Each row is a point. To make a cloud, some directions were put in groups of two or more. Within a group, all points are equally far from the middle, so they leave a hole (a ring in 2 directions, a hollow ball in 3). The other directions are filled evenly. Then the cloud was stretched, turned, moved and blurred a little. How many holes are there, and how many directions does each take, smallest first?

Cloud, 19 rows:
[[ 29  57  10]
 [ 22  43 -59]
 [ 31  40 -35]
 [-33   3 -39]
 [ 24  45 -44]
 [ 31  -4  11]
 [ -3 -11 -14]
 [ -2 -13 -26]
 [ 31  55   3]
 [ 22  -7   9]
 [ -6 -14 -36]
 [ 15  48 -59]
 [ 32   3 -24]
 [ 33  -1   3]
 [ 25  52 -21]
 [  1  60  23]
 [-12  -6  -5]
 [ -5 -14 -30]
 [-40  16 -48]]
Holes: 1 (2)

Cloud (47 x 6):
[[  6 -24 -22 -47  -4 -16]
 [  0  19  46   2 -19  -7]
 [-34  24 -33 -12  15  16]
 [ 52  20 -20 -26   9 -24]
 [-22   1 -20  20  16 -50]
 [ 26  19  35 -11  28 -33]
 [  4  30  32  22 -21 -11]
 [ 38  -2 -18  17  34   7]
 [ -3  10 -35 -37  42 -21]
 [-13  -4 -22  42  19  -4]
 [-15  39  -2   2 -15  28]
 [ 17  23 -13 -33 -34 -26]
 [  4  -9 -26 -46  25  10]
 [ 13  38   2 -47  -6 -17]
 [  4  24   6 -46  29 -30]
 [-19 -19   7 -18  -7  29]
 [  9  29 -15  16  54 -26]
 [-26 -33  -4 -13 -14 -21]
 [-20  14   2  22 -28 -33]
 [ 38  -4 -24  26   3   7]
 [ -3 -21 -47 -23  31  -9]
 [ 34  -4  23 -37   7  10]
 [-12   4   2 -33 -22  28]
 [ -2 -23 -30  24 -24  -9]
 [-37 -11 -11  -2  -1 -39]
 [-31   9  12   8  32 -31]
 [-10  35  37   9  -8 -17]
 [-25  10 -44  18  24 -31]
 [  7  14 -21  38   4  18]
 [ 20  20  30 -28  27  14]
 [-18 -30  23   1   3   7]
 [ 21  -9 -14 -43  16 -43]
 [ 11   7   7  -8  29 -60]
 [ 18  60   3   6  16   0]
 [ 33  21  30  -7  -4  20]
 [ 22  -4 -40  11 -33 -23]
 [  4  19   2  -8  20  40]
 [-16 -14  30   4  10  18]
 [-10  -9 -39 -30 -12 -33]
 [ 14  50  -2  -4  13  24]
 [-40   4   0  19  21   7]
 [-20  39   4   5  -4  27]
 [ 18  25   3  35 -18  10]
 [ 30 -23 -23 -13   4 -50]
 [  7 -27  28 -17 -12 -32]
 [ 16  -9 -13 -38  45   0]
 [-14  -7 -41  19 -15 -34]]
Holes: 1 (6)

Cloud (89 x 8):
[[-45 -30  20 -27 -17  15 -11  -2]
 [-48 -28  -5  -2 -28  19 -27 -23]
 [-26  24 -18  -2  -1  26  48   6]
 [-19 -11 -30  17   2  -1  42   4]
 [-12  30 -26 -33 -15   9  -3 -19]
 [ -8 -27  13  -1  39  36  -3   5]
 [-30  -3 -43  15 -13  35  33 -15]
 [ -2  29 -37  -1  33  28  18   5]
 [-39 -18 -32 -19 -21   8  -7 -33]
 [-53 -26  -1   5  -2  43 -20  -4]
 [-40  -6 -29  -6  22  21  -6  35]
 [ 10  29 -17  27  -1  -3   6   4]
 [  2  11  38 -11 -14  -6   2  23]
 [-14 -39  -6 -23 -13  20  -5  31]
 [ -4   7   7  -8  19  38 -27 -26]
 [-24  16  11  21 -28  40  12  -1]
 [  6 -26 -11 -22  24  46  14   5]
 [-54 -16   7   0 -15  47  10   3]
 [  0  14  26   1  -7 -11 -25   4]
 [ 31   3 -28   8  19  20  15  13]
 [ -1  30  16   5  14  18  36  25]
 [ -6 -16  -9  -8   5  11   0 -54]
 [ 23   2  -5  -6   0  37  32  24]
 [-30  33 -17 -27  -8  12  25 -11]
 [ 19 -21  -6  -7 -13  18  31  25]
 [-60   6  12  -7 -27  14 -16 -17]
 [-35   6 -37  -9 -12  36  33 -14]
 [-35 -29  -7  -1  -5  29  -6 -46]
 [-41   8   8  -2 -29  44 -16  -6]
 [-45   6 -19 -13   9  30  42  -9]
 [ 12  10 -17 -30 -30   1 -20  -3]
 [ 16  11   6  -3   2  19  16  45]
 [  3  -9 -10 -17   4  15 -30 -42]
 [-45  30   3 -21  22  26  13 -11]
 [-48  10  12  -3 -17   1  -5  38]
 [ -5 -11  17 -12  12   9 -41 -10]
 [-25 -25 -29  15 -27  26  27 -25]
 [ -9  21 -39  26 -10  14  19  21]
 [-19 -18 -39  25   6  20  36  -9]
 [-25   0 -36  25 -12  10  39   6]
 [ -2 -20   5 -10  22  30  45   0]
 [-47 -21  -5 -37 -16  10  -2   6]
 [ 25   1 -33   3  31  18  -2  -4]
 [-22 -13   0  21  -6 -12  23 -30]
 [ -8 -26  24  22  10  17  26  17]
 [-14  25 -21 -23  -3   3 -18  31]
 [-30 -13  19   1  13 -15  28  23]
 [-27  29 -32  15  -6 -13  19  -5]
 [ -7 -27  -8  30  24  26   9 -18]
 [ -5 -38 -36 -13   9  42   8   0]
 [-16 -32  20   1  -7   9  10  39]
 [ 24  -9  -6  14 -34   9  11  -5]
 [ -6 -22  -6 -11 -30 -13 -17 -23]
 [ 16   4  15 -14 -16  11  30  28]
 [ 21  -9 -30 -20  19  42  -8   8]
 [-15 -38  14  -2 -34  24 -16 -15]
 [-30  10 -18   6 -22  27 -44  -3]
 [ -8 -34  -6  11 -40   2  -8  -3]
 [-32 -22 -24  -8 -26  10   6  33]
 [  2   8  23 -10  41  17  22  -7]
 [ 15 -10 -31 -16  25   8 -20  -6]
 [-28 -27  19   5  -3  -1   7  39]
 [-13 -35 -37   1  15  33  13  19]
 [-36  -2 -32  18 -12  44 -27  -7]
 [-47  -1  11   4 -11  -4  16  39]
 [-51 -10 -16  14  22  25  -7 -36]
 [-15  23 -33  37   7  12  -2  10]
 [-37  -8 -15  32 -35  25 -11  11]
 [  9  -5 -14  -9   8  32 -13 -46]
 [-11  21 -27 -14 -45   8  -4   4]
 [ 10 -32 -32 -17  -8  41   3 -22]
 [  0 -15 -25  -9  42   4  19  -1]
 [ 11 -34  -7  14 -26  30 -14  -4]
 [-15 -36  26   3 -30  24   1   3]
 [  5  20 -19 -22 -42  13   0 -13]
 [ 13 -16 -21   2  18  -7  16  21]
 [  2  15 -35 -29   1  45  -4 -16]
 [ 15   0  -9 -18 -30  -1   8 -31]
 [-16  20 -19   7 -14  18  30  39]
 [ -9   9 -36  -4 -32  39   4  22]
 [-14 -26 -31   6  13  27  16 -42]
 [-36 -16 -10   7 -34 -16  -6 -17]
 [ 25  20 -25  16   3  15  29  -1]
 [  6 -15 -22 -35   2  -3 -22  -7]
 [-36  12 -37 -22  13  47   9  -5]
 [ -9  18  12  -7  16  11 -39 -10]
 [-37 -36   5  -3  11  48   8   4]
 [-29   7 -21  31 -35   5  -6  14]
 [-30  32  -7   7 -17 -13 -21 -12]]
Holes: 3 (2, 2, 4)

Cloud:
[[  2 -16  19  10   6  -5  27  36 -19]
 [  3 -17  -4  27 -24  11  32  10   8]
 [  4 -19  13  20 -10  11 -13 -14  26]
 [-23 -19   9 -13  -6  21 -14  11 -15]
 [ 11   5   8  11   3 -21 -21  26 -29]
 [  2 -22  15   7  11 -39  24  31 -14]
 [-24 -39   4  -8  -5  -2 -36  15  15]
 [ 11 -10  -8 -12  -3 -22 -10 -19  30]
 [-15 -12  14  19   9  10   4  31 -18]
 [  6 -16  -1  25  -2  -7 -30   7 -20]
 [  5   4 -19  -8  -7  37 -24 -12 -11]
 [  4   1   4 -12 -17  16 -30  -3  24]
 [ 28   7  10   9 -17  15  -7  33 -16]
 [  6  -8  -3 -14 -12  -1 -22   5  33]
 [ 26 -26  13 -14 -22 -17  13  -3  10]
 [  4 -20   4  -3  24 -21 -12  40  23]
 [-13 -10 -17   9 -34  18  -8  33 -11]
 [-19 -15 -20  -9 -20  -6   7  15  13]
 [ -1 -47  17  26  -2  -3  -7  22   8]
 [  2  21   3 -17 -23  13 -14   5  22]
 [ 26 -16 -20  -6 -17   0   0  12  27]
 [ 19 -37  -4  27 -21   6  25  17  10]
 [  9 -13  -5  24  14 -12 -15 -26  26]
 [  0  -9 -29  -1 -12  20   1   8   2]
 [  5  -5  23 -24  25   6  -7   4  20]
 [ 20   2   0  17  20  -4 -21   8  -5]
 [  3  -9 -25  -2 -32  18   3  22 -25]
 [ 20  -6  -4 -16   8 -26 -10 -23  -4]
 [  7 -22   5   9 -32   0 -29  43  -1]
 [-15   1 -11 -13 -20 -10  -1  35  -8]
 [ 17 -19 -15  13 -30   3 -13  27 -34]
 [-13  28  -1 -17  -1   6 -11  -8 -15]
 [ 14   9  12  15 -10   0  12  23  -1]
 [ -7 -17  -5  -3  13  -9  16 -18 -13]
 [ -3  26   7  21  12   9 -10   3  10]
 [ -9 -43   4  25  -2   7 -15  34  17]
 [ 29  -2  -6 -18  27  18  -7   7   9]
 [ -5 -26 -12   3 -29  26  -7  22  26]
 [ 19 -21  44   0   8   4  14  18  15]
 [-10 -36   7  30  17  16   8  13  27]
 [ 18  -9  14 -18  15 -16   6  -8  14]
 [-12  19  -3  18  17   4  -5  -8 -30]
 [ 29 -13  -7  -3 -18  -4  -2  32   0]
 [ 24 -35  33 -22 -19 -12  17  18   8]
 [-25   0  -5   1 -27  17  -6 -11  14]
 [-16 -10   2  19  27 -12   4  12 -12]
 [  0 -50   8  24 -17  -4  -1  38   2]
 [  1   5 -12 -24  26  -1  18   3  10]
 [ 12 -14   6 -28 -25 -25   2  37  -8]
 [ -7 -21  26   5   7  -1  32  14  13]
 [-20 -36  -1  -4 -15  16   4  41  18]
 [-26 -24   4  26 -11   1 -16  36 -14]
 [  5 -15   1  19  -2  -8 -28  26  26]
 [ -7  -6 -13  26   2  11  16  17  12]
 [ -5   5   3 -20  19  -4  14  -5   1]
 [ -8  -4  -5 -21  15   6  14  17   6]
 [  7  -6   9  21 -27   2 -24 -10  -3]
 [-15   7  11  20 -11 -15 -13  28   1]
 [-12  -9  33  -4 -32   3  18  22  -3]
 [ -9  -6 -14 -12 -35  15  10   8  -6]
 [  6 -29   0 -17 -28  -6 -17  13 -10]
 [ 11 -11  14 -18 -17   2  14  60 -20]
 [  7 -46  18  20 -14   5  21  19  -6]
 [ -4   6   7  13 -13  11  19  -2 -14]
 [-39  -2  10 -17  12   8 -28  30   5]
 [ 12 -42  24  23 -19  -1   4  15  32]
 [ 29   0  10  14 -17   5  -9  23 -21]
 [  2 -35  -4  -6 -31  -1  10  -5  23]
 [-26 -19   2  -6 -31  21 -15  12  10]
 [ -1   5  10  21 -14 -12 -41 -11   0]
 [ 19   0   0  23  18  14 -20   3  17]
 [  3 -21   5  -5 -40  28 -25  30  19]
 [ -5  -9  10   3   3  21   8  52 -24]
 [  4 -25 -22  -9 -16   3   1  14 -11]
 [ -8 -11 -12  25  -1  33 -24  18   4]
 [ -3   0  33   8 -22  -1   8  23   0]
 [ 21  16  13   8  22  20  -5  25 -21]
 [ -9 -24   6  -9   9  13 -46  22   8]
 [  2   0  36 -16 -31  -1   8  21 -18]
 [  7  -3  10 -27 -17   9  17  41 -14]
 [ 19 -37 -20  -2 -11 -16  -1  25  -9]
 [ 12  -4   1 -17 -22  -1 -13  25  15]
 [ 19  25  11  10 -21   1   8   7 -27]
 [-10 -20 -17  26 -14   9  -8  22   8]
 [ 21 -17  14 -17 -28 -15   6   1   9]
 [-12 -32  10  11   7  -4  20  -3  10]
 [  1  -5   3 -16 -16 -12 -18   4  33]
 [ 20   1   0  24   1  11 -24   0  -8]
 [ -1 -21  11  15 -31 -11 -19 -10  12]
 [  1 -16  -3  -6 -17  31 -21   4  30]
 [ 25  -4  30   9  -7  15 -12   9 -27]
 [ 24 -10  13  21 -12  14  -7   1  -3]
 [-18 -16   2  32 -10  12 -15   8   0]
 [  3 -23   1 -30  -6 -34  24  38  -4]
 [-21  26   9 -16   7  14 -22  -3   4]
 [  3 -35  23  15   2  10  -5   5 -16]
 [ 11 -10  22 -20  26 -14   4  -2  10]
 [  7 -18  17   9   5  15 -18 -11 -27]]
Holes: 2 (2, 2)

Cloud:
[[-30  27 -29 -15  -8 -15   7   4  29]
 [ -4  -8   2 -14  27 -11  42  15  26]
 [ 11  14  17   1   7  26  -2   9   7]
 [-37 -35  -2  -4   2  24  -7 -17  28]
 [-13   3  -1  19 -40  17  18  23   6]
 [-22  11  32 -32  14  -7  17 -16 -16]
 [-26  27  -4  27   4 -23  -6  25  16]
 [ 23  11 -21   1  20 -29  24  -8  -7]
 [-16  10 -13  31  17  12 -12  -2 -29]
 [  6 -18  -7  -4  15 -41   9 -12 -16]
 [ -8 -22  -2   5  29  17 -29   7 -24]
 [  9  -2  33 -10 -28 -38  20   3   7]
 [  3  13  -9 -17  -3 -20  51  -4  10]
 [-15 -16  25 -21  -1 -25  11  30   8]
 [-23  25  20  -4  -6  19 -18   8  -8]
 [-18   6  -3  27 -16 -28  29  21 -13]
 [-20 -23 -21  30  -3 -28  27  17   2]
 [-34 -24 -12  -9  29  28  -5 -15  31]
 [  0 -25  29 -18   1  10  30 -13 -18]
 [ -4 -13  43  -4  33   5 -12  10   2]
 [ -8   4 -47 -21  -3 -36  16 -16  30]
 [-20  23 -16  41  14  -1  -5   8   4]
 [-17   0  17 -23 -31 -45  -6  13 -11]
 [ -6  34   7 -25  14 -20 -13   2  24]
 [-10  15 -39 -22 -29 -42  -1   8   4]
 [ -5  -3  19   6  58   7   1  -6 -14]
 [-16 -22  -8   8   1  17 -23 -11 -14]
 [-11 -12   6 -44  16  21  25   4   2]
 [-34  11 -23  15  27  20 -18   3   4]
 [-56   7   7  -6  -6   3   7   2 -11]
 [ -8  -8   5 -13 -16 -11 -47   1 -11]
 [-34 -34   0  16  21 -14  11  19  14]
 [ 21 -11  11  17  -4  -3  -7 -23  19]
 [-38   6 -11  -4  11 -12  -5  37 -14]
 [ 19  13   3 -11   9 -25  39  -3  -4]
 [-47   2 -30   8  -3  10 -10  12  11]
 [ 11  12   4   6   6  -8  38  -6   3]
 [-10 -11  11 -23 -15  -3   4  37  26]
 [ 16 -21  12  -6 -37 -16  23   6   0]
 [ 11  -8  -7 -40  10 -15 -14   0  25]
 [-13 -37 -11 -31  -3  14  14  21  13]
 [-11  -4  18 -16  36 -18   1 -13  28]
 [-16 -34  -3 -18  19 -29  21   0   1]
 [  9 -14  30  20  14   9  -5 -17  10]
 [ 15  14  24   8 -26  12   4  -8  20]
 [ -2  22  -6  11 -37 -29   1   1 -20]
 [ 14  -2 -17  20  14 -29  -3 -13  31]
 [  2  15  24  25 -38   7 -12  15  18]
 [ -5  17 -11  -1   5 -21  42   7 -36]
 [-37  -4  17 -23 -10 -19   7  23 -25]
 [-34  -3   7 -14   0 -10  16  47  -2]
 [-13 -32  29  -9  -2 -17  10 -23  -5]
 [-27  17  10  37 -12  -9   2 -10 -18]
 [-13  17 -28  32   6 -14  25 -16  13]
 [ 14  17   5 -52  10  -8  -7  -1   0]
 [  5   2  11  20 -12  13  17  30  34]
 [-19  -4 -36   9 -11  -8 -22  21  33]
 [-14  27  24  -4  14 -26   3  20   5]
 [-22 -34  15   8  11 -26  12 -10 -27]
 [-17 -35  18  27 -12  10  32   3   6]
 [-51 -13  -9   4  -9   2 -10 -10  -5]
 [  9 -10  -6 -19   6 -59  -8  -6   3]
 [-27 -10  21 -16 -15 -20 -15  21  18]
 [ 10   4 -34  11  24 -12  41   0  -7]
 [-24   4 -44  31  15 -17  17  30  12]
 [-14  10 -21  -4   2 -60  -5  -2  -1]
 [-12  -6  31  14 -13 -26  23  -1  43]
 [-12 -17  41  18 -10 -10  17  11 -28]
 [  5   9  -2 -12   6 -28  37  10  45]
 [ -1 -22  -2   3  -1 -32  11  28  24]
 [-13  27 -10   7  15 -29  21  29  -1]
 [-55   9  -7   0  12 -14  -3  17   1]
 [ 11  16 -20  15 -11  -9 -40  -7 -12]
 [ 24 -29   9 -11 -18 -11  32   9 -18]
 [-26  10 -18  31  35  -9  25  -2  -5]
 [-36 -16 -26  -1 -18 -26   8 -11  17]
 [ -5  -4 -40 -19  -6  -7 -17  -1  12]
 [ 12  -9  15 -16   1 -28  28 -16  18]
 [ 14 -10  -3  11  22   3  11   5  28]
 [ -6   8   3 -49  32 -12  25   6 -19]
 [-20   1 -25  32  28  -9  25 -16   3]
 [ -6 -21 -34 -26 -12 -26  18   9 -29]
 [  7  21  29 -20  -2  20 -17  -5 -10]
 [-21  20  -4 -26  31   8 -13   4 -25]
 [ -4 -10   0 -36  29 -23  17 -23 -12]
 [-20 -16 -28 -18  12  -8  27 -27  14]
 [  6   7   9   2  -8  22   1  18  45]
 [-15 -23   6 -33  18 -21  -8 -14   6]
 [-10 -35 -19  12  15 -19  31  20  23]
 [ -5   5 -16 -11  31 -27  13  -8  35]
 [  2  -1   7  -5  -3  29  17  39  16]
 [ 14  18  -4   8 -39   4  32  11  20]
 [ 20  -8  39  11  -7  -4 -23  16   0]
 [ 22   7  17 -11 -26   9   5 -13  19]]
Holes: 2 (3, 3)

Cloud, 87 rows:
[[-20 -41  15  -2 -18  11  -9  -2  11]
 [ -7   0   0   7  -6  38 -55  -9  17]
 [-27   0  -4  -6  31 -29   5 -30   6]
 [ -8  40 -39 -39 -13   9 -39 -12  -1]
 [-14   5  -8   6   3 -32 -39 -17 -10]
 [-24  -6  -7  20  18 -20   5 -42  24]
 [  3 -34  12   9 -14 -18  39 -19  11]
 [ -6  13   4   5 -20  28  -3  42  20]
 [-10 -29   3 -23  35 -12 -36  -1  36]
 [ 10  11   1  13 -23  10 -13  38   7]
 [  2  -7  14   0  -1 -10  41 -13  31]
 [-13   0  -1  21  29  31  23  11   2]
 [-20  17 -14  10 -10  29   7  -5 -17]
 [ -5 -32  -5  -5 -36  24 -29 -11  -5]
 [ -9  -3   0 -14   1  34   3 -14  10]
 [ -7  32  10   7  36 -10 -59   9   1]
 [ 22   9  -1  17  24  -6 -48  12  12]
 [ 32 -27  -9 -24 -20   1 -13  -8  -5]
 [  4   5  14  11  -7  33 -18  60   3]
 [-18  -2 -11  18  -7 -29 -34   0 -12]
 [-11  -6 -11  -4 -21   5  25 -46  -7]
 [ -1 -13   5  13  16   8 -15   1   5]
 [ 13 -20  31   0 -31  -3  30   2  21]
 [-25   3  -3   0 -15  -3  25  13  40]
 [ -7 -11 -12   0 -19 -10   2 -40 -22]
 [ 17  -7 -11 -16   7   3  25 -16 -45]
 [-12  15  23  22  15  -6 -22  22  -7]
 [-15 -24  -3  -4 -36 -17  47  -4 -21]
 [ 12 -32 -10 -25 -12 -38   1 -24  10]
 [ -3  26 -17  -7  36  -6 -34  12 -12]
 [ 17   5 -16  38 -10 -16 -11 -39  -5]
 [ 41   5 -16   0  -5  -6  18  -8  12]
 [ 30  -9 -15  35 -21 -10  16   0  -1]
 [ -1   6  -9   5 -15  -3   4 -10 -28]
 [  1  29   0 -10 -13  38  -9 -20  -8]
 [ -6  15  34   2   3   5 -13   5   3]
 [-25 -13 -18  -5  35  12 -36 -32  -2]
 [  4 -12 -12 -18 -24 -25  19  -6 -36]
 [-26 -17  -8   4  21 -19 -30  -7  47]
 [-15 -13  -2  -4 -12 -17  27   2  26]
 [-11  15   3  -8  50   9 -13  23  27]
 [-14 -17  25   5 -27   1 -18 -19  -8]
 [-18 -13   7  -4  29  24 -27  -5 -20]
 [-23   2   1 -20 -18  16 -41   6  39]
 [ -8 -19 -13  -8 -21  -4   6 -44  35]
 [ -3  -7  -7 -18  41 -17 -27 -41  -1]
 [-20  -2   2  26  -9 -25   8   7  -8]
 [ -4  -1  21  -6  -7  10 -23  38  15]
 [ -1   0 -22 -40 -18  19  40   0  20]
 [ 22  35 -19 -18  18  -7  -6  -7  26]
 [ -9 -16  21  37 -14  -6  26  -2  -2]
 [-35   0 -17  -4   0 -12 -41   9  19]
 [ 25   4 -10  -6  11 -36  17 -31   9]
 [  0 -25 -16  -1  29  -6 -28  -1  36]
 [ 11 -21  -6  -9   7 -31 -24 -33 -35]
 [  7 -23   2  21 -15  18 -43   2  14]
 [-14  -9  -3  34 -30 -43 -26 -14  28]
 [ -6 -17  10  12  13 -19 -10  -9  36]
 [ 10  -5   2   3  -7 -16  32   3  32]
 [ 15   1  22  17  -9  17  46 -11 -19]
 [-12   2  17  19  -4  42 -43  22  37]
 [-11  21  -9   8  -4  29 -29 -15  18]
 [  3  17   3 -36  10  -3 -45 -44 -14]
 [ -9  15  -9   5  21   0 -18  16 -28]
 [ -6  17  -3  24 -21   8 -37  31   3]
 [  2   5  15  22 -16 -34   5 -17  14]
 [ 25  45  -2 -24  18  19 -16  -9  -9]
 [ -8 -13 -15 -23  -2 -24 -23 -16   6]
 [-12 -31   8  29 -11  22  18  31   3]
 [-19  -7 -22  -4  26 -39  21 -27 -23]
 [ 12  25  13  -3   4   2  -5   2  17]
 [  2   9   7  10  20  22  10   3 -13]
 [  0 -11  11   7 -42 -35  -3 -28  24]
 [ 12  -2  17  17  -7   0 -21  -1   5]
 [-22  -1  11  11 -37   0 -33  35  -2]
 [-14 -11 -37  21  11 -10 -40 -21 -14]
 [-13  35  13   3  21 -13 -26  19   3]
 [ 26 -26  17  -5  19  33 -23   9  -4]
 [  7 -20  -4  -2  22   1 -55   7  -2]
 [ 28 -18   3  -2   4  -2  -9   9  35]
 [-16  -4  -1   7  54 -21 -25 -31  27]
 [ 27   2  10 -19  14 -22 -10  -3  -8]
 [-13   5   4  23   0  27 -40   4 -14]
 [-30  41  19 -12  18 -11 -39 -16  22]
 [ -4  -3 -10   1 -24 -18  38 -22 -15]
 [ -2  21  30  12  10  18 -28 -22  15]
 [-20  -8 -12   8 -19 -22  -6  18 -16]]
Holes: 0

Cloud, 94 rows:
[[  7 -12  31 -26  41   8 -13   0 -31]
 [-37   2 -17 -14   5  18  17  19   5]
 [ 14   7 -22 -20 -32  28  -9   9 -17]
 [ -6  16 -41 -16  15 -21  -7 -23  25]
 [ 34  15  44  30 -25   5  10  -6   0]
 [ -9 -19  22  12  31 -25 -17  -6  -5]
 [-10  13 -14  29 -11  15 -34   7  19]
 [ 15 -19   3   2  -2  16  14  31 -37]
 [-22 -19  18  40  12  -9  -5 -25   8]
 [  6  17  25  -2  38 -18  26  13  42]
 [  0   2 -18 -42  31  21  -4 -10 -13]
 [ 48  19  12   8 -23   7   5 -18 -14]
 [ 24  35  20 -13   4  32 -18  19  28]
 [ -9 -12   1 -26  20  -9  -4   4 -39]
 [-29  -9  40  21  12 -14   2   6  16]
 [ 14  12  12 -15  28 -12  22  34 -28]
 [-39  23  30  -4  -7 -10  29   9   6]
 [  1  24  28  -7  14 -15  21  39 -29]
 [-29 -21   0 -32 -23  -2  -8 -12   8]
 [ 44  40  33   2  14  -8  -6   8  18]
 [ 22  10  30  33  29   2  22 -10  24]
 [ 22   5  14  18  41  19 -32   4  -7]
 [-17  19   3 -24 -18   3  29 -26  28]
 [ 26  17  54  11 -13   5   5  16  -3]
 [ -5   7  21 -15  47  36 -16 -13   3]
 [-24  18  -8 -29  29 -13   8 -17 -14]
 [ 26  33  -2  25  25  31  -4   2 -19]
 [-14 -10  16  -8  13   4  40 -14 -23]
 [ -1   3 -12   1  16  12  -4 -35 -31]
 [-43   4   6 -27 -13  -8   9  16  41]
 [-14   7  -7 -36 -13  -6  10 -36  14]
 [-30  11 -41   3   7   0  11  28  16]
 [ -5  29  -8  21  12  -1 -13  -7 -22]
 [-11 -10  41  23 -17  -6   3  -3  34]
 [  7  19   0  -1  48  22 -13  22  23]
 [-10 -24   7   4 -27 -23  -9 -27  23]
 [-16  -4 -30  -5 -28  11 -17 -14  33]
 [ -5  -7   5  10 -27 -40  -9 -14  17]
 [ 30  -4  28 -36 -10   3   0  14 -10]
 [-13  -3  17  32 -38  18  14 -35  11]
 [-34  18  20  11 -15  20  14 -14   7]
 [-31  17  -1  33  11 -30  -8 -18   5]
 [  9  35  -8  32 -10   6 -12  14 -20]
 [ -8  -5  13 -43  40  16  -5 -19 -14]
 [  8  -7  17   4  35  11 -24 -39  27]
 [-10  -8  46 -22  -5 -17   5  -4  29]
 [ -8 -25 -30  -7  23  23 -12 -20   6]
 [ 30  13  -7 -24 -13 -27  25  12   0]
 [ 10   7  30  -1  34 -15  -7  36 -19]
 [ -8  19  29 -23   0   7  26 -23  34]
 [  1  21  18   5 -16 -11  11   8 -40]
 [  6  -9  17 -22  -7   5 -34  12   6]
 [-27 -41  11  -1 -14  -5 -10 -11 -12]
 [ 23  -6  53 -24  31  -9  13 -19  -4]
 [  9  -2  13 -43  18 -29 -14  -3  17]
 [  0  17 -27  36 -34  33   6   8   4]
 [ 12  11   7 -29  50  16 -22   9   7]
 [  9 -12  28 -31 -14 -24  11   6   4]
 [  0 -25 -18  -2  11   5 -10 -45  29]
 [  0  43  16  11   7  29   9  41  -1]
 [-10   4  42 -21   1 -13  -9  24 -15]
 [  7  19   4 -12 -10   5   3  47  35]
 [-13  -9  32 -15 -23  -1  28  11 -15]
 [-28 -17   9  -1 -21 -30  -6  -7  31]
 [ -6 -10  -3 -44 -16  47 -16  -2   7]
 [ 20  29  41  -8  38 -27   9 -12  -6]
 [ -1  -8  14  31  22 -19   0 -45   3]
 [ 17 -27  -2  -9   4 -18 -15 -39   9]
 [  6 -11  -8  23 -11 -22  15  20 -28]
 [ 27  14 -11 -43  27  16  -4  17   8]
 [ -2  20  15  51  24 -19  20  12  26]
 [ -9   5 -24  -3  -6   0 -14 -10  60]
 [ 20   3  46 -16  25 -20 -11 -18  20]
 [-15  19   0 -38   5   1  30 -22  31]
 [ -9  26  12  16 -14  29 -14 -15  42]
 [-29  17 -12   2 -33  10   7 -23  19]
 [-34 -13 -13 -16  32 -19   1  -8  21]
 [ 37  15   7  29   7 -17  12   5  43]
 [-17 -16 -10 -16  31 -33  -7 -14   2]
 [ 27  -6  40  24 -18  -8   0  10  18]
 [ 18  -8 -10 -23  20 -29   7  -8 -23]
 [ -6  16  16   1  -1 -14 -34 -10  42]
 [-20 -21 -17  15   0  -7  31 -14  -6]
 [  5  42  16  28  17  -8  37  21  -7]
 [-11   5  53   5 -11   3  22   3 -15]
 [-16  30   8   6  33   0  -5 -23  -3]
 [-11  -2  12 -34  29   3  27 -10  27]
 [ 38  24  19 -31  -7   1  19  11 -10]
 [ -3 -18 -23  -1  14  -2  27 -10  21]
 [  0   0 -17  29 -11   7 -26  -5 -22]
 [ 26  -9 -29  25   8   9  18   8  -9]
 [ 24  19  17  36  25  38 -11  21  -7]
 [-15  22   9   6  40  10   9  31  30]
 [ 42  21  21 -10  -9  47  20   0   6]]
Holes: 3 (2, 3, 3)
